Rows are points. Each copy is the shape, with its points in the same order, turned, moved and blurred by noise. Is it also mirrored, or only turned?
In the rows, zero is written as 128.

Shape:
[[197  58 171]
 [116 153 140]
 [167 150 137]
 [108 115 143]
 [121 164 157]
 [127 164 112]
 [110 158 157]
 [150 148 117]
 [120  94 125]]
Copy 1:
[[216  90  87]
 [123 153 143]
 [171 141 162]
 [116 128 120]
 [133 173 144]
 [122 143 177]
 [117 168 136]
 [148 128 170]
 [125 100 122]]
Copy 1 is: mirrored
Copy 2:
[[132 238 128]
 [104 113 143]
 [134 144 170]
 [104 136 109]
 [ 91 118 159]
 [133  99 150]
 [ 85 116 146]
 [143 127 152]
 [126 147  97]]
Copy 2 is: mirrored
Copy 3:
[[ 67  54 201]
 [135 113  98]
 [153  93 147]
 [ 96 109 103]
 [150  91  96]
 [153 134 115]
 [127  96  92]
 [145 120 139]
 [ 81 124 134]]
Copy 3 is: mirrored

Shape:
[[111 143  88 115]
 [148 137 121 189]
 [116 146 111  98]
 [118 136 161  94]
 [129  85  75 102]
 [160 103  85 106]
 [114 127 154  85]]
Copy 1, 7 rows:
[[171 146 147 126]
 [ 88 173 136  97]
 [170 135 123 138]
 [144 103 100 155]
 [184 117 132  71]
 [173 137 108  72]
 [152  96 106 152]]
Copy 1 is: only turned
Copy 2:
[[156 151 137 159]
 [131 112  66 120]
 [131 159 147 147]
 [115 149 167 104]
 [181 203 117 136]
 [142 203 102 135]
 [124 157 178 104]]
Copy 2 is: mirrored

Shape, 9 rows:
[[140 126 131 143  76  75]
 [157 137 155  96 149 159]
 [101 118 139 142 139 116]
 [113 156  97 135 176 153]
 [133 132 101 105  76 135]
 [112 148 137  73  70 160]
 [143 124 159 106 176  76]
 [163 143 125 136  98 118]
 [162  70  95 169 120  91]]
Copy 1 (9 x 6):
[[ 99 140 179 110 114 187]
 [106  96  84 145 150 143]
 [143 110 152 155 109 149]
 [165 130  88 142  93 121]
 [ 86 156 146 109 123 123]
 [ 87 123 145 103 165  90]
 [121  57 118 132  99 191]
 [104 151 127 115 129 170]
 [ 90 163 150 173  62 192]]
Copy 1 is: only turned
Copy 2, 9 rows:
[[170 143 181 104 123 109]
 [131  88 129 151 180 160]
 [138 134 124 139 109 142]
 [108  88  78 146 127 114]
 [111 134 172 135 162  93]
 [119 153 160 174 198 108]
 [183  77 143 158 107 161]
 [146 113 156 102 158 113]
 [115 104 180  75  82 139]]
Copy 2 is: only turned
